Each row of a before or after table is a point. The points were changed in one or more steps. Then noise was added and the rows were shuffled. The steps act on columns, c1 being the first. What was done? A step turns or swaps two columns, mirrors them in a line or flattens them onto one, adds a multiple of one to another, or multiplies or shifts one. Angles are multiples of 10 degrees, from the lower column toward the higher: turns from -170 to 170, lines from 10 to 170 but not 90. Use the fewest steps. Two steps may share a column if one is a turn and the other turns, adds or multiplies; they go together, in the order done. Otherwise the lowest column goes first.

Before (12 x 3):
-14, 17, 53
-44, 34, 32
24, 36, 51
-37, -5, -19
11, 29, 66
64, 22, -42
-47, 2, 1
76, -35, 50
-39, -84, -70
-35, -33, -18
-26, -44, 12
51, 24, 13
After (12 x 3):
6, -101, -29
-42, -40, 28
-58, -28, -12
82, -145, 20
6, -25, -59
-87, -101, 29
31, -56, -36
44, -68, -17
36, -90, -14
-10, -41, 72
-64, -35, -37
-33, -43, -43
Steps: turn c1 and c3 by 130 degrees; shift c2 by -60

Before (10 x 8):
76, 23, -19, -14, -20, 90, 8, -2
-21, 4, -11, -77, -5, -36, -15, 2
-35, -13, 67, -1, -37, 85, 10, 52
-48, -72, -74, -15, -42, 75, -17, -42
-62, -3, -98, 27, -81, -34, -65, 31
-59, 21, -65, 0, -28, 23, -23, -33
14, -30, -13, 35, -16, 30, -29, -22
56, 12, -9, -11, 17, -1, 53, 2
-46, -12, -11, 42, 9, -8, 35, 24
3, 22, -36, -32, -58, 18, 54, -77
After (10 x 8):
11, -13, 67, 0, -34, 85, -34, -54
-23, 21, -66, 1, 43, 23, -57, -17
-13, 4, -10, -76, 0, -33, -21, -6
-32, -32, -12, 35, 26, 32, 13, -6
54, 23, -38, -32, 93, 19, 4, -29
-17, -73, -76, -14, 56, 76, -48, -25
-68, -2, -98, 26, -3, -34, -61, -86
8, 24, -17, -14, 9, 90, 76, -14
34, -13, -11, 40, -25, -8, -46, 1
54, 13, -7, -8, -8, -1, 56, 14
Steps: swap c1 and c7; turn c5 and c8 by 110 degrees

Before (10 x 14):
7, -29, 7, -85, -14, -49, -9, -51, 12, -21, -14, -88, -34, -21
22, -41, 14, 36, -56, -13, -30, -36, 38, 4, -27, 34, 10, 31
-15, 34, -12, -10, -57, 19, 10, 40, -1, 88, -18, 31, 28, 2
10, 11, 2, 53, -61, -49, -27, 33, -48, 90, 32, 36, -17, -5
10, 23, -37, 34, -94, 45, -3, 62, -51, 50, -13, 41, -33, -38
35, -84, 34, -72, -28, -105, 54, -26, 60, -31, -43, -83, -17, -43
9, -14, -5, 53, -4, 25, 7, 54, -34, 52, -9, 15, -9, 29
-14, 77, -59, 67, -41, -11, 6, 42, -16, 59, -31, 33, -27, -11
40, -42, 20, -58, 17, -66, 1, 14, 5, -73, 46, 42, 35, -10
56, -32, -26, -5, -51, -16, 36, -43, 37, 56, -11, 27, -56, 52
After (10 x 14):
-3, -22, -7, 56, -8, 24, 5, 56, -34, 54, -1, -14, -8, 22
60, -12, 8, -86, -20, -50, -35, -51, 12, -19, -5, 56, -33, -44
80, -24, 33, -73, -50, -107, -68, -24, 59, -30, -4, -4, -15, -97
5, -17, 23, -59, 49, -66, 34, 17, 8, -74, -6, -46, 34, -35
-31, 65, -58, 68, -50, -10, 7, 41, -16, 59, -22, -16, -28, 60
-5, -58, 12, 37, -52, -13, 48, -36, 41, 5, -34, -10, 11, -21
-30, 25, -12, -7, -44, 20, 2, 40, 1, 88, -42, -20, 27, 37
-16, 19, 1, 51, -1, -50, 45, 34, -48, 89, -68, -10, -17, 11
26, -69, -27, -8, -33, -15, 9, -45, 39, 57, -35, -67, -54, 0
-19, 55, -35, 34, -59, 47, 24, 61, -51, 50, -76, -27, -31, 6
Steps: turn c1 and c12 by 40 degrees; turn c7 and c12 by -140 degrees; add 0.3 times c8 to c2; turn c2 and c14 by 50 degrees; mirror c5 and c11 in the line at 30 degrees
